Each row is a point. Two turns around zero, p and q, are shown by what they do to some points. Write where each new point lands after one turn and then the other. Backwards means that the second turn is done in reverse. Each puzzle has new turns, and all numbers are rounded.

Turn p:
[7,-17] -> [1,-18]
[-14,29] -> [-3,32]
[38,17] -> [42,3]
[-37,15] -> [-30,27]
[7,-44] -> [-8,-44]
Turn q:
[17,25] -> [17,25]
[41,13] -> [41,12]
[-32,-26] -> [-32,-26]
[-26,-12] -> [-26,-12]
Where do these land?
p, then q backwards: [42,-7] -> [37,-20]
q, then p: [30,-7] -> [26,-17]
p, then q: [-8,-20] -> [-15,-16]
q, then p: [-42,-1] -> [-40,14]
q, then p: [-21,35] -> [-7,40]

Turn p:
[-18,-11,14] -> [-13,-16,14]
[7,-15,-37] -> [-18,14,-33]
[8,47,3] -> [31,31,20]
[2,-22,20] -> [-1,-30,0]
Turn q:
[19,-29,2] -> [-5,-34,3]
[6,22,-5] -> [9,13,-17]
[10,-48,-4] -> [-23,-41,14]
[-19,37,16] -> [23,38,5]
[-16,18,-10] -> [-5,25,-5]
Where do these land?
q, then p: [8,-12,29] -> [14,-27,-10]
p, then q: [17,-12,21] -> [-9,-28,-1]
q, then p: [-45,-21,-2] -> [0,-12,48]
p, then q: [16,8,-34] -> [-6,23,-30]
q, then p: [-11,14,-33] -> [-15,31,14]
q, then p backwards: [15,22,18] -> [28,14,6]

Turn p:
[14,0,-22,-22] -> [1,4,-16,-30]
[-11,22,3,-14] -> [-9,26,-6,3]
[3,20,-15,-4] -> [2,11,-23,-2]
[-32,-28,26,26] -> [-20,-24,34,32]
[6,16,-18,1] -> [4,4,-24,-2]
[20,-30,26,13] -> [23,-21,34,-1]
Turn q:
[-17,1,-15,37] -> [-8,34,3,26]
[8,-44,3,12] -> [17,-17,-13,37]
[-17,48,13,-16] -> [-29,8,25,-39]
[12,11,-12,7] -> [12,16,0,-7]
[-10,4,5,-22] -> [-15,-13,-4,-15]
[-7,0,-6,-18] -> [-9,-6,-13,-11]
[31,-18,12,0] -> [31,-20,3,7]
Where do these land?
p, then q: [13,7,-21,-22] -> [-3,0,-21,-27]
q, then p backwards: [-9,16,-30,-14] -> [0,16,-21,-27]
q, then p: [8,-3,26,39] -> [29,-1,22,31]
p, then q: [-9,-31,-2,-14] -> [-21,-28,-4,4]
q, then p backwards: [-3,11,28,11] -> [-8,-20,24,-1]

Turn p:
[-3,-6,6,6,-16,22] -> [-7,-22,5,15,2,8]
[7,-7,-9,-2,-13,-13] -> [18,-7,-5,-6,-8,-6]
[16,-3,1,2,2,1] -> [11,3,-2,9,7,-3]
[-48,25,0,-7,-6,19] -> [-41,-8,14,-15,-18,30]
[19,8,-5,3,14,-1] -> [10,20,-6,10,4,2]
[-3,-3,6,-21,9,-13] -> [4,7,6,-22,11,-4]
[12,-4,8,8,4,-19] -> [10,9,2,2,-1,-22]
[0,-12,-8,10,6,5] -> [-4,-4,-17,6,3,-4]
Turn q:
[-13,-13,-26,1,-6,-18] -> [-10,7,-32,-12,6,-4]
[-6,-3,6,-1,5,15] -> [-5,-7,7,2,-11,10]
[-8,-16,-12,-14,-3,-14] -> [-6,1,-17,-20,10,6]
[9,16,12,-6,11,7] -> [0,4,24,8,4,2]
[-9,-8,-19,3,12,-8] -> [-15,5,-20,4,7,6]
[-9,4,12,8,-14,-11] -> [1,-12,0,-6,-2,-21]
[18,24,14,5,-20,18] -> [23,9,25,6,-18,-14]
[20,-4,13,4,14,11] -> [13,-6,13,17,5,15]
Where do these land?
p, then q: [11,6,-18,-8,-1,-15] -> [16,21,7,-3,1,1]
q, then p: [-10,8,18,-4,11,15] -> [-14,-17,14,3,5,-11]
p, then q backwards: [7,-4,-1,14,15,-12] -> [1,12,-15,11,-8,-10]
p, then q: [-24,2,19,5,-22,-12] -> [3,-27,-1,-28,3,-7]
q, then p backwards: [0,-20,-10,-6,15,22] -> [-5,16,-21,-5,-4,22]
q, then p backwards: [3,2,17,-8,-10,6] -> [0,3,7,-11,-16,-9]
p, then q: [14,6,-25,7,-8,-5] -> [22,19,-8,3,-9,-3]

Turn p:
[-31,-15,-9,3,-14,19,8,-19] -> [-8,-6,-18,-23,-14,-16,-4,-29]
[-9,8,15,-15,1,-15,13,-31] -> [0,40,6,-9,-6,-11,-3,-9]
[24,-6,-24,20,9,-13,-7,21] -> [1,-21,-9,23,26,-1,15,19]
[-7,1,30,4,2,-2,-8,-20] -> [-4,19,16,4,-4,9,-6,-25]
[2,6,5,-20,-1,-13,-22,-1] -> [5,3,27,7,-2,-12,-11,7]
[16,35,-21,11,21,0,-16,29] -> [-5,-16,-7,21,23,15,-25,37]
[27,-16,-25,6,1,30,8,19] -> [11,-35,-15,-19,18,14,18,14]
[-2,-10,-8,13,-34,18,20,7] -> [21,-17,-30,-8,-17,3,12,-12]
[-21,-4,37,-22,15,-24,4,-5] -> [-23,33,29,4,-26,-2,6,-2]
Turn q:
[-17,-1,10,13,-1,-29,34,16] -> [-9,-1,18,7,-13,-43,-12,12]
[8,2,10,0,25,4,-31,-10] -> [23,-16,-2,-8,24,14,0,-15]
[30,1,-26,-7,3,-3,-13,-35] -> [3,-23,-39,-1,-1,15,27,-7]
[23,29,-1,-14,4,19,-14,-31] -> [14,-5,-14,-23,-8,24,29,-25]
[-14,-11,6,11,4,20,14,28] -> [-7,24,28,15,13,-4,-3,9]
[-27,-26,26,9,-13,9,15,10] -> [-32,12,26,6,10,-8,-25,-4]
[31,15,-3,-23,-8,-11,-30,-11] -> [19,-25,-19,-18,-16,31,4,3]
[-30,7,-18,-17,4,-19,-12,-2] -> [12,13,-27,-17,4,-15,-20,10]
[1,-13,-2,-4,3,7,20,17] -> [-13,7,14,5,5,-5,8,20]
[-5,-2,-2,33,-21,2,17,18] -> [-9,14,15,35,-18,-10,-6,-2]
Where do these land?
q, then p: [-26,4,-8,4,-4,8,23,-13] -> [-4,24,-10,11,-5,-18,-19,6]
p, then q backwards: [8,-13,-24,-48,-22,11,-20,33] -> [27,13,22,-16,18,-50,13,25]
q, then p: [11,-5,5,37,-13,19,-17,-4] -> [-1,2,-15,-4,20,16,-6,-38]
p, then q: [-5,2,48,39,-3,-29,27,-8] -> [0,33,-6,15,-28,-13,30,-47]
q, then p: [-14,25,5,-23,0,-7,-4,-1] -> [22,3,19,-8,-4,-11,-8,18]
p, then q: [6,16,-6,13,27,-15,2,12] -> [20,23,11,15,14,-11,-4,0]
p, then q: [-3,-9,-12,-39,20,24,-9,14] -> [-12,-1,18,-25,12,11,-29,28]
p, then q: [-2,-22,1,5,2,-17,-18,-10] -> [-7,-16,4,-2,3,-26,-4,-16]
q, then p backwards: [13,3,-1,-11,0,6,8,-17] -> [-2,-19,1,3,4,9,13,4]
p, then q: [11,-1,-7,21,-7,0,9,-7] -> [3,0,-11,8,6,-6,23,1]

Turn p:
[12,-5,-12,-20,-6,-12,-20,-11,12] -> [-3,-5,6,-9,-7,-25,-26,6,1]
[30,7,3,-11,10,4,-13,-9,9] -> [8,-2,24,-1,-1,-4,-22,10,-17]
[6,5,-11,26,-8,-26,-5,14,17] -> [4,-6,18,15,-23,-11,8,-12,26]
[-16,-4,5,-5,8,4,7,-11,-30] -> [-1,8,-22,-6,18,4,6,-16,-16]
[-13,-3,-2,-7,17,9,11,0,-4] -> [4,14,-9,-3,18,9,1,2,3]
[-19,-8,16,-2,3,-2,-2,6,-6] -> [-16,-2,-6,1,18,-1,12,-4,2]
[-6,-12,0,2,3,21,3,3,-15] -> [-3,6,-19,12,8,10,3,6,-11]
[-5,-12,10,1,1,8,16,-10,-4] -> [6,-11,-14,-2,13,13,2,0,-2]
[0,20,-4,15,-13,4,-1,1,12] -> [-5,1,10,-3,-24,14,3,-1,7]
[12,12,-5,1,-14,-11,5,16,9] -> [8,-3,13,-4,-20,-9,13,8,7]
Turn q:
[6,-5,-7,-5,15,-15,9,-12,7] -> [11,11,-15,-1,12,-6,11,-9,1]
[-13,0,2,-3,-8,10,9,-7,0] -> [-9,-3,4,10,-8,-6,12,6,3]
[6,0,-9,10,-9,1,4,9,9] -> [8,-2,-3,-2,-17,6,-2,-6,-4]
[-9,6,9,25,-7,9,0,15,-43] -> [-4,-28,33,9,7,3,-11,6,-30]
[0,-8,13,7,2,-6,3,14,4] -> [12,-7,3,10,3,10,-8,-4,8]
[11,11,6,-6,-2,4,8,5,7] -> [7,3,10,-11,-6,3,6,-2,11]
[11,-12,0,-8,-8,-3,5,15,-4] -> [7,-17,-1,-6,-3,-6,-8,-10,9]
[-7,11,-6,-10,-4,-12,-8,-1,5] -> [5,10,-7,-5,-3,-9,-5,16,1]
[6,-5,0,-5,10,-13,-31,-46,10] -> [-23,45,-18,3,18,-12,-10,-8,-3]
[-10,3,-8,-5,12,26,1,7,4] -> [-15,-11,-5,-7,-3,17,16,11,2]
Where do these land?
p, then q: [-8,4,-7,-2,13,-8,-6,11,3] -> [11,15,5,2,2,5,4,9,3]
q, then p backwards: [9,0,14,-4,-17,2,-21,-6,-3] -> [-4,6,-9,-4,7,-4,-24,-8,14]
p, then q backwards: [11,-3,10,8,14,-7,9,3,-1] -> [1,0,12,9,8,-7,15,4,-8]
q, then p backwards: [4,-1,-37,-13,14,15,11,-7,10] -> [-22,6,4,-9,-29,1,17,4,-22]
q, then p: [-3,-5,14,-1,9,8,9,18,0] -> [2,-9,-1,13,10,11,-7,15,4]
p, then q: [-11,-3,3,6,2,-3,-20,5,-8] -> [2,7,-1,17,3,-2,5,12,-13]
p, then q: [7,12,10,-9,-23,3,7,-6,13] -> [-7,-21,-3,1,-6,-11,-7,-1,22]
p, then q: [-10,-9,-4,-12,-11,-3,10,-13,18] -> [-4,-1,-26,-8,-5,2,-6,2,16]
q, then p: [12,-6,8,-6,-16,-8,4,13,-12] -> [-6,-20,8,4,6,-14,-12,-2,-1]
q, then p: [-9,-3,-10,48,11,-9,4,-6,-5] -> [11,8,-14,18,-9,17,6,-20,-35]
p, then q: [-1,14,-1,-15,5,9,-7,-11,-14] -> [-9,-2,8,-13,11,-12,-1,16,-5]

Turn p:
[-10,25,7,12,-5,-19,18,1,2,-8,-6] -> [-5,7,13,-9,9,1,18,-9,-11,-23,-16]
[-7,1,12,16,-5,-4,11,-12,-1,-10,-20] -> [-9,-7,16,16,1,7,4,-15,-9,-14,-9]
[-2,-10,-15,-21,-5,4,-17,1,-13,-14,0] -> [-11,-18,-12,-6,7,-5,-19,17,11,2,4]
[0,-3,2,-16,10,23,-14,16,-4,20,3] -> [4,9,-3,-13,-4,15,-15,6,11,29,8]
[2,-15,-15,-11,23,14,0,5,-17,23,14] -> [22,7,-22,-4,10,6,-21,0,-3,25,9]
[22,11,9,6,2,-10,-1,-5,4,-2,-9] -> [6,1,16,-4,-17,-9,-2,-7,-6,-14,4]
[-1,6,21,-1,-11,-15,19,-14,13,-8,0] -> [-2,-14,11,-1,-6,-8,27,-13,-7,-6,-13]
[-6,14,-2,12,2,2,19,-11,20,-18,-2] -> [-1,0,-3,5,0,5,21,-19,10,-25,-5]
[9,5,-1,9,-21,-3,14,1,5,4,-7] -> [-4,7,0,6,-16,-4,6,0,-7,-9,-20]
[-8,-18,-14,-9,2,-10,-19,6,8,-1,-4] -> [-4,0,2,8,14,-18,-9,12,19,9,5]
[5,-13,3,4,8,10,-6,18,-9,2,17] -> [15,3,-5,2,1,13,-2,20,-2,10,12]
[-3,-4,-7,-1,-1,8,-24,-6,-8,12,14] -> [-11,6,-13,-1,1,-3,-8,8,-4,15,21]
Turn q:
[-3,-7,-3,0,-15,33,-13,-14,-6,4,0] -> [-7,-17,-3,3,12,26,20,-4,-4,-12,-3]
[7,8,-8,-6,-10,-8,33,-14,5,0,-4] -> [4,14,14,-5,-5,-23,25,-6,-7,0,-1]
[5,10,2,4,7,26,-12,-6,13,10,-7] -> [5,6,-3,-4,9,24,2,-14,10,-18,-4]
[-9,-5,-2,-5,12,-12,-14,-7,-3,11,-4] -> [-1,1,-21,2,6,-2,-8,0,2,9,-14]
[0,1,0,2,-8,10,3,21,-12,4,-9] -> [9,1,7,8,-11,16,-2,10,-13,-1,3]
[9,-1,31,12,-9,-6,11,13,2,10,-3] -> [25,-5,25,11,-3,1,-8,-2,9,12,-1]
[-7,-17,-9,25,-19,-11,2,22,-5,4,4] -> [-1,-1,6,26,-10,2,3,31,9,10,9]
[-4,7,-7,5,48,-5,-8,-14,-9,-6,15] -> [-12,18,-19,-15,34,-10,-26,-3,-4,-1,7]
[-4,3,-6,-7,10,-5,-5,-12,0,-21,-9] -> [-18,0,-5,-5,0,-13,-9,-7,-7,-12,-8]
[-5,-18,4,-15,3,-9,-1,11,14,-3,8] -> [6,-14,-7,-15,-10,-9,-6,14,11,3,-3]
[15,-1,-10,-2,-4,-2,-6,-6,-6,-3,3] -> [-2,-4,-10,7,0,-6,6,-8,-4,-4,12]
[-2,20,9,-12,-15,-11,12,8,7,-10,6] -> [-5,2,18,-12,-23,-6,1,-10,-1,13,4]
Where do these land?
p, then q backwards: [-6,-1,-12,12,8,22,-12,-12,-2,-4,9] -> [12,7,-16,9,3,4,-23,5,-6,2,12]
q, then p: [-12,9,-4,1,-6,-3,19,-1,7,-14,-2] -> [-9,-6,15,-12,7,4,12,0,-5,4,-13]
q, then p: [9,6,-15,6,14,16,4,-12,-13,7,-3] -> [9,-3,-11,-12,9,13,-6,-9,-6,-18,10]
p, then q backwards: [12,-9,3,-19,3,-33,-8,29,20,-3,-8] -> [-5,-21,19,9,3,-15,35,4,26,-2,2]
p, then q backwards: [13,2,6,-1,-13,-7,5,-5,3,-14,6] -> [3,-13,-6,-12,-13,3,5,1,4,-10,-7]
p, then q: [-2,-2,-11,-14,5,21,-9,2,-22,1,0] -> [-4,-6,-27,-5,0,21,2,6,3,-6,3]
p, then q: [-2,3,12,-13,2,-32,-12,2,8,-1,-8] -> [15,-8,5,-8,-3,-19,-19,-4,4,19,-14]
p, then q: [5,14,8,-8,5,-20,-4,23,4,-1,11] -> [19,-3,7,-18,-18,-8,-12,-8,-9,5,4]
p, then q: [-7,-17,12,10,4,-3,11,-5,-2,1,4] -> [12,5,7,12,19,-2,1,4,-3,-2,5]
q, then p: [-5,-11,-13,-8,-1,24,-8,-17,-3,35,7] -> [26,5,-25,1,-2,15,-17,-19,13,-7,-13]
p, then q: [-4,0,-3,26,-16,1,4,-2,-10,-2,-5] -> [-17,6,14,13,5,10,-8,7,-12,-2,1]
q, then p: [-1,7,17,8,-5,14,8,-3,10,-5,-10] -> [-2,-16,16,2,-11,10,7,-10,3,1,4]

Turn p:
[19,-4,-15,0,3,10,9,-3,5,19,16,0] -> [7,3,-14,15,9,5,-10,8,-23,-6,8,6]
[-5,-8,-21,-8,-15,-13,0,12,-3,-14,-15,16] -> [-11,11,-12,-6,-17,7,10,2,3,-8,-21,-21]
[28,-6,9,22,-21,12,2,-19,1,20,17,0] -> [21,-4,-17,19,28,-6,-10,-24,-9,-14,6,10]
[-3,-15,-4,19,-17,-31,3,16,13,-26,-25,-28] -> [0,-17,10,-25,-12,18,-10,-2,27,-38,-17,-19]
[-14,12,12,6,9,19,10,0,-15,-26,-7,16] -> [-21,13,17,-15,-1,-11,18,-19,-3,9,14,-4]
[28,8,6,-27,-9,-30,7,22,15,8,20,-8] -> [11,15,-10,20,-21,12,-45,11,15,1,2,-1]
[23,-24,-1,-21,18,22,24,18,0,1,21,16] -> [-8,4,-12,10,-27,-4,-21,-7,-45,7,17,2]
[21,-24,16,-8,15,27,-21,-14,-25,-3,-4,4] -> [17,-11,8,-5,2,-38,-2,-15,-31,18,-10,-3]
[-17,5,-17,28,-3,28,-26,-1,-14,-5,-2,-11] -> [-4,-19,7,-10,37,1,23,0,-7,7,3,-25]
[2,-3,1,-21,15,-12,24,-17,-18,16,-8,-10] -> [28,15,12,0,-21,-1,9,13,-11,-4,4,20]
[4,20,28,29,-10,-8,10,-15,-7,19,-6,-25] -> [26,-2,26,9,24,8,1,-17,22,-15,10,20]
[-26,-19,-9,-10,-10,-12,-5,6,-3,24,7,21] -> [1,-12,-24,21,-20,11,25,5,3,12,-10,0]
[-14,12,-14,-15,7,-3,5,22,26,-8,-34,-9] -> [-25,6,14,-23,-9,30,-6,20,4,2,-21,4]
[-22,20,10,-22,-5,-11,-19,-11,26,-16,20,-3] -> [-11,1,-19,-16,2,-6,-10,16,39,25,10,9]
[-25,25,-1,28,22,4,-23,-16,-1,-8,-1,21] -> [-31,-3,13,5,28,-24,31,9,16,6,6,3]
Turn q:
[-1,-33,24,21,2,-10,23,22,-16,-17,-19,-20] -> [29,-7,-14,-5,-8,8,41,-4,-2,-38,-10,-7]
[-19,29,13,11,9,9,15,-11,35,3,32,0] -> [-20,7,-14,11,48,-4,8,-10,12,20,20,9]
[-1,5,-18,-11,19,17,23,14,-12,-4,-1,-4] -> [-31,-2,-10,2,-7,4,14,13,-20,-5,-9,-4]
[-1,-30,-16,-4,-7,23,-13,14,3,21,-2,3] -> [6,-17,25,-3,-1,2,-2,24,-13,4,3,-29]
[-31,22,-7,5,-8,3,15,-34,-19,1,11,-8] -> [-28,12,0,38,-4,13,2,-19,23,2,6,-2]
[20,8,13,3,29,-11,14,-19,-3,-5,-6,2] -> [1,24,-3,-3,2,8,12,-14,-15,2,-12,30]
[-9,21,-8,-9,-2,-9,-7,-22,20,-5,2,-7] -> [-12,10,-2,7,9,-18,-14,-20,12,17,-5,1]
[-15,-6,-3,-12,-7,44,-27,10,-5,4,18,-12] -> [-16,-13,13,7,18,5,-27,11,-14,-18,17,-33]
[11,3,-32,-1,-2,-21,-9,-16,-8,6,-13,-11] -> [2,23,6,7,-32,-16,-7,-2,2,15,-11,-7]
[19,3,10,-6,-6,-18,8,16,-4,25,-1,-24] -> [15,23,-20,-19,-2,15,1,14,9,4,-13,-15]
[5,-14,2,-14,-24,1,-31,12,20,14,-31,21] -> [19,-24,31,-29,-2,-13,-22,12,15,6,-14,-5]
[-5,18,-2,-9,22,-39,-15,-7,21,12,-3,18] -> [-5,11,3,-32,-6,-10,-3,-25,9,36,6,16]
[19,-1,19,30,-11,-6,5,19,-16,-20,-4,12] -> [24,-5,-13,-2,-9,0,10,16,6,-28,12,28]
[8,-24,4,-6,-14,18,0,2,-16,-35,17,29] -> [12,-41,-3,22,-7,8,-13,4,-23,-15,8,19]
Where do these land?
q, then p: [-6,-10,0,1,17,-4,29,-16,-7,-3,21,20] -> [1,1,-7,14,7,3,29,-17,-26,-7,14,10]
q, then p: [36,-12,-1,20,-1,1,4,13,2,-3,-6,-17] -> [-3,28,18,9,-7,5,-19,0,-3,-12,-3,-25]
p, then q: [-3,31,1,2,-16,-4,-25,3,30,-11,-27,27] -> [-34,-2,26,-24,12,-23,18,-20,20,6,-11,-3]
q, then p backwards: [-1,-15,-6,5,-18,13,10,-11,3,5,26,-21] -> [10,8,-17,7,-10,-2,-13,14,-17,21,21,3]
q, then p backwards: [8,-36,5,1,5,8,3,2,14,-5,-25,-22] -> [12,-16,-15,12,-4,1,-13,-10,-31,2,-28,-6]
p, then q: [3,23,-48,-36,28,-19,-17,25,-4,-29,-19,11] -> [-25,0,-28,-40,-1,-6,-4,12,43,-32,-4,-37]
q, then p: [5,-14,21,4,-4,7,19,13,4,18,29,2] -> [-5,-5,7,6,3,6,-10,7,-42,3,17,-5]
p, then q: [-12,-2,9,2,1,-12,-11,-24,-33,14,24,3] -> [25,17,-23,5,1,1,21,16,-3,26,1,11]
p, then q: [-17,-1,1,-12,10,-11,-37,-5,11,-15,-3,20] -> [2,-10,2,-23,-8,-9,21,-5,23,20,-11,-23]
q, then p backwards: [-3,8,-13,-5,-1,23,-1,8,-28,0,-2,14] -> [-3,-4,-10,5,25,-11,13,22,18,-1,0,1]
p, then q: [-17,12,14,25,-6,5,18,-13,-23,-4,26,-5] -> [5,10,-23,24,23,11,6,-8,-17,23,11,12]
p, then q: [1,-9,-4,21,-1,2,5,3,19,30,-13,-16] -> [3,-18,21,3,1,-1,10,5,-26,-22,2,14]
q, then p: [16,7,13,-4,12,18,-12,-5,21,9,-19,-32] -> [-4,17,41,-12,-4,-12,-8,20,13,10,-6,4]
q, then p backwards: [-24,-2,25,7,-16,-8,22,4,-19,7,20,-4] -> [-25,3,-7,17,-32,-11,11,10,6,13,17,-5]
q, then p: [15,19,-16,-32,-9,-17,-5,3,11,-13,-32,22] -> [0,0,-15,4,-17,5,12,1,17,9,-55,5]
